Every row gives one point. Examples show where two turns around zero, p and q, send a point. Write where each new point lands after one turn and then the other. Backwards means that the second turn is done in reverse. Each puzzle has new turns, and all numbers are rounded.
In the rows, zero is written as 128.

Turn p:
[160  96] -> [163  99]
[140 109] -> [142 110]
[133 168] -> [129 168]
[ 79 140] -> [ 78 135]
Turn q:
[136  75] -> [114  76]
[107 149] -> [117 156]
[142 161] -> [154 153]
Where do these land?
p, then q: [ 92 135] -> [ 96 146]
p, then q: [171  94] -> [158  82]
q, then p: [121 155] -> [130 156]

Turn p:
[127 150 103 168] -> [120 153 120 172]
[ 87 129 116 128] -> [ 87 120 119 132]
[138 158 192 139] -> [136 149 196 117]
[135  61 106 103] -> [150  69  89 115]
[152 141 123 102] -> [146 147 116 103]
Turn q:
[122 160 136 125] -> [123 157 144 128]
[152  86 110 173] -> [161  87 102 164]
[ 98  87 148 126] -> [ 92  87 132 132]
[124  81 109 111] -> [118  90  96 111]
[138 144  92  79] -> [132 155  99  79]
[102 169 138 164] -> [115 165 147 171]
[159 170 163 118] -> [154 155 177 112]
Where do these land?
q, then p backwards: [ 87 141 177 110] -> [ 80 153 168 135]
q, then p: [143 123 113  97] -> [134 131 104 100]
p, then q: [148 121 111 163] -> [159 127 124 160]
q, then p backwards: [115 101 106 111] -> [110 112 105 105]
p, then q: [ 88 194 138 176] -> [ 87 170 172 182]
p, then q: [155 114  98 146] -> [165 130 106 146]
p, then q: [161 103 152  93] -> [153 106 132  79]

Turn p:
[122 107  71 197  87 125] -> [108 137 104 206  75 115]
[182  86 137 145  69 130] -> [151 109 168 143  52 126]
[135 137 160 127 133 127] -> [134 136 153 116 138 141]
[140 114 138 113 155 187] -> [154  87 116 119 142 173]
[151 142 135 119 164 111] -> [162 141 133 117 157 116]
[ 67 131 103 144 121 101] -> [ 69 141 109 151 142 102]
[ 96 191 123 105 124  93] -> [ 96 185 109  90 148 110]
[139 105 113  97 167 145] -> [157  88 107 117 152 121]
[120 138 172 106 132 133] -> [120 127 155  94 147 147]
Turn q:
[160 116 170 154 139 144] -> [140 146 177 153 123 149]
[ 88 151 139 141 129 156] -> [ 86 150 111 131 123 154]
[167 167 176  82 147 134] -> [155 192 159  90 151 125]
[167 133  95 159  88 144] -> [173 118 107 149  82 146]
[123 150  83  92 164  68] -> [143 122  86 117 181  67]
[104  83 141 156  92 115] -> [ 97  89 151 142  87 119]
[100 141 126  98 136 117] -> [106 134 112 101 146 112]
[115  83  94 143 128 145] -> [123  73 120 141 129 152]
Where do these land?
p, then q backwards: [154 144 114 191 104 110] -> [155 164 155 184 116 124]
q, then p: [142  76 148 111 132 146] -> [134  89 167 110 138 150]
p, then q: [108  98 173  79 142 114] -> [103 114 177  95 168 113]
q, then p: [ 93 152  77 123 148 104] -> [129 125  82 157 146  82]
p, then q: [117 122 154 129 147 151] -> [120 125 146 128 148 158]
q, then p backwards: [103 168  83 152  72 150] -> [130 148  61 127  86 170]
p, then q: [178 136 147 112 151 121] -> [174 150 157 115 138 124]

Turn p:
[121 154 101 128  97 166  97 147  94] -> [127 153  98 141  98 159 122 112  78]
[166 165 107 157 143 143 101 166 143] -> [180 148 113 173 139 163 119 139 122]
[144 158 121 135 144 121 144  88 137] -> [150 134 128 129 144 120 160  95 151]
[142  74 155  93 173 151 106 155 117] -> [111  98 145  97 177 163  92 160 105]
[143 125  88 148 168 100 120 127 156] -> [152 115  99 159 166 113 113 126 160]
[140 115 108 104  90  81 178 111  96] -> [143  87 108  87  87  78 150 122 127]
[ 87 148 171 128 162 113 109 113 153] -> [103 180 157 126 167 108 128 135 149]
[111 124 162 118 149 127 147  77 185] -> [ 99 139 162 111 153 126 148 115 196]
[118 108 125  78  91 134 154 141 118] -> [106 111 110  81  90 135 135 148 122]
[ 84 164 116 160 113 164 140 162 113] -> [103 159 113 176 102 138 161 145  94]
[113  93 146 153 120 112 147 165 120] -> [113 103 149 147 112 104 118 171 116]
[168 107 136 135  88 125  91  86 104] -> [149 111 155 110 101 130  89  70 115]
Turn q:
[ 57 117 175 136  31 145 150 141 138] -> [ 84 130 173 176  26 158 143 136 121]
[127 156  99 138 161 149 134 148 150] -> [118 162 102 133 165 147 126 131 150]
[133 104 115 120 148  61 130 109 130] -> [131  86 129 132 150  69 133 125 144]
[143 106 162 143 158 126 156 116 119] -> [142 114 152 139 160 127 156 131  95]
[148 118 189 117 117  52 114 151 156] -> [158 111 196 131 119  78 133 176 159]
[148 127 112 160 157 143  98 119  96] -> [152 134 102 126 157 128  91 120  93]
[134 141 118 106 135 154 140 105 154] -> [130 137 123 113 136 151 150  97 150]
[140 192 100 129 127 151 155 125  94] -> [109 189  90  98 129 121 144 115 104]
[ 93 118 102 100 164 142 101 142  75] -> [ 79 104 110  93 152 138  81 128 105]
[138 132 119 141 103 150  88 113 148] -> [161 138 119 134 103 147 100 107 143]
[148  97 117 118 109 134 141 138 147] -> [144 103 112 131 114 144 151 143 143]
Where do these land?
p, then q: [187 137 127  94 150 129  88 142 138] -> [170 133 112  75 157 162 113 127 135]
p, then q: [111 135 164 193 102 158 125 127 162] -> [141 174 171 183 101 143 128 126 108]
p, then q: [ 91  90 154 113 188 116  87  93 109] -> [ 91 109 174 112 187 109  83 102 130]
q, then p: [128 140 151 116 135 142 149  70 116] -> [121 118 152  92 136 111 165  92 125]
p, then q: [ 54 126  99 122 105 140 128 162 114] -> [ 64 144  93 151  96 111  98 136 125]
p, then q: [ 99 103 118 120 127 138 102 114 121] -> [103 119 132 131 126 126  94 101 130]
p, then q backwards: [179 140 142 147 115 111 188 143 141] -> [175  91 159 118  95 105 141 131 165]
q, then p: [114 125  98 113 122  82 166 117 154] -> [111 111 119 142 120  85 138 143 180]
q, then p: [184 179 126 128 158 147 128 127 116] -> [175 146  96  96 162 143 162 125 121]
p, then q: [156 122 123 146 111 101  95 146  94] -> [167 119 120 106 113 101  97 138 104]
p, then q: [138  82 114 160 138 143 119 147 148] -> [147 109 128 168 135 157  92 138 120]
p, then q: [ 95 155 122  83  85 129 161 147 123] -> [ 81 141 100 109  81 123 156 144 149]

Turn p:
[123 117 136 140 144 138 141 135 102 119 114 138] -> [135 124 132 143 137 115 141 125  96 137 118 135]
[122 128 130 121 147 126 138 150 112 115 140 138] -> [131 113 129 129 144 112 136 145 109 131 142 122]
[137 135 121 115 105  90 146  94 135 131 141 147] -> [136 126 112 109 126 115 148 106 169 110 145 146]
[124 135 123 110 131 147 137  87 144 112 135 132] -> [122 130 121 108 140 159 142 102 124 104 138 130]
[158 136 147 134 127 101 108 151 134 127 115 120] -> [143 154 154 126 126 107 110 152 146 132 125 131]
[116 136 140 181 124 114 144 141 139 117 114 113] -> [ 99 139 154 168 140 106 128 120 141 129 109 129]
[132 118 114 138 130 149 139 144 108 140 135 130] -> [135 122 106 152 122 127 134 136 110 137 125 116]
[120 133 146 116 138 142 115 110 122 138 139 101] -> [118 137 142 113 108 146 128 116 114 140 144 112]
[137 140 101 131 140 133 120 115 130 110 132 142] -> [127 136 107 122 146 126 114 121 117 103 133 130]
[118 129 123 120 118 151 132 129 144 159 102 145] -> [124 128 106 122 130 155 133 132 135 152  98 141]
[127 111 115 115 141 147 110 147 147 183 122 146] -> [146 118  97 121 131 154 103 140 136 176 113 121]
[131  84 144 120 117 141 115 146 129 118 140 107] -> [152 104 157 145 106 149 119 141 121 125 131 116]
[122 144 142 145  94 130 125 121 143 112 140 118] -> [101 137 143 145 116 140 131 130 147 108 138 142]
[122 143 127 123 135  68 110 129  92 119 118 140] -> [128 125 135  98 121  63 118 128 128 127 137 150]
[130 131 111 112 127 143 139 121 140 120 132 102] -> [121 127 125 119 125 147 136 126 128 107 122  99]
Turn q:
[143 120 129 124 137  75 137 127 138 139 130 139] -> [133 116 133 132 120  84 143 136 126  97 116 124]
[131 122 150 133 134 124 133 138 144 142 153 146] -> [121 114 132 129 131 106 131 146 152 132 131 149]
[125 168 129 141 102 140 129 138 130 128 133 140] -> [120 161 117 139 109 141 143 138 139 138 142 143]
[138 144 135 112 145 138 141 138 140 132 157 135] -> [139 131 121 125 151 119 140 148 158 134 138 130]
[134 138 111 126 136 131  87 144 127 137 146 102] -> [164 138 117 125 123 127  91 138 125 126 150 130]
[114 116 164 125 142 130 122 127 138 103 127  31] -> [134 133 188 132 149 138  73  93 150 116 162  86]
[ 97 115 113 141 119 123 139  70 112 134 134 148] -> [107 110 103 121 115 108 148  81 111 158 123 123]
[143 132 157 122 125 138 122 131 135  99 111 142] -> [115 141 144 119 146 148 135 124 134 107 120 154]
[141 122 110 140 140 140 130 121 136 134 114 116] -> [137 121 116 149 133 139 114 121 128 126 112 118]
[128 122 107 137 110 113 129 147 132  98 120 134] -> [112 130 117 116 104 144 129 136 123  97 126 118]
[138 128 120 137 130 131 132 132  98 137 135 135] -> [136 113 119 139 127 134 142 136 110 134 142 132]
[136 118 112 101  99 129 133 140 115 141 109 147] -> [143 127 134 112 107 144 152 146 109 135 102 128]
[ 95 134 125 128 145 137 134 112 114 134 119 133] -> [110 134 120 128 144 120 128 118 108 156 129 117]
[137 123 136 105 119 132 122 120 131 122 118 136] -> [137 133 139 110 133 135 137 121 128 125 112 138]
[120 119 122 147 137 139 131 134 131 139 115 135] -> [113 119 120 143 129 132 116 136 121 138 116 129]
Where do these land?
q, then p: [135 142 130 138 108 136 140 178 140 145 127 126] -> [109 131 134 161 131 138 124 172 141 138 120 132]
p, then q: [129 125 119 141 136 172 130 140 125 143 138 129] -> [134 121 111 153 121 150 114 133 112 149 143 121]
p, then q: [138 121 137  71 107 129 130 105 111 104 127 123] -> [136 120 146  94 137 161 172 131 148 118 126 122]
p, then q: [104 120 119 110 111 116 123 114 114 143 118 128] -> [131 120 135 104 108 128 140 119 123 136 100 124]
p, then q: [133 136 131 140 108 121 123 111 134 104 118 166] -> [104 132  96 115 144 123 145 132 127 113 117 149]
q, then p: [116 138 118 130 177 117 135 115 129 134 145 148] -> [130 112 117 117 145  87 109 113 132 130 127 100]
q, then p: [146 125 108 139 110 117 128 107 142 150 134 110] -> [139 147 128 143 111 130 122 113 156 106 114 136]
q, then p: [141 137 118 138 133 119 132 115 113 135 113 122] -> [128 142 125 146 122 112 134 112 119 118 127 127]
q, then p: [145 133 138 141 104 126 128 139 122 119 153 104] -> [129 129 134 151 128 155 130 134 144 112 156 132]
q, then p: [113  87 136 133 120 127 139 158 134  90 119 114] -> [117  95 167 121 114 162 123 139 103 125 127 128]
p, then q: [142 120 138 118 168 117 128 104 138 120 122 114] -> [157 136 145 131 161 118 135 103 133 125 137 131]
q, then p backwards: [125 140 122 137 163 128  99 171 135 136 137 166] -> [137 161 110 126 122 132 103 168 119 117 126 171]
p, then q backwards: [121 132 147 132 122 119 129 119 124 155 125 129] -> [114 135 137 128 107 140 130 114 132 141 138 133]
q, then p: [106 138 131 125 125 148 128 115 131 115 118 113] -> [107 142 123 111 121 144 126 115 121 140 134 122]
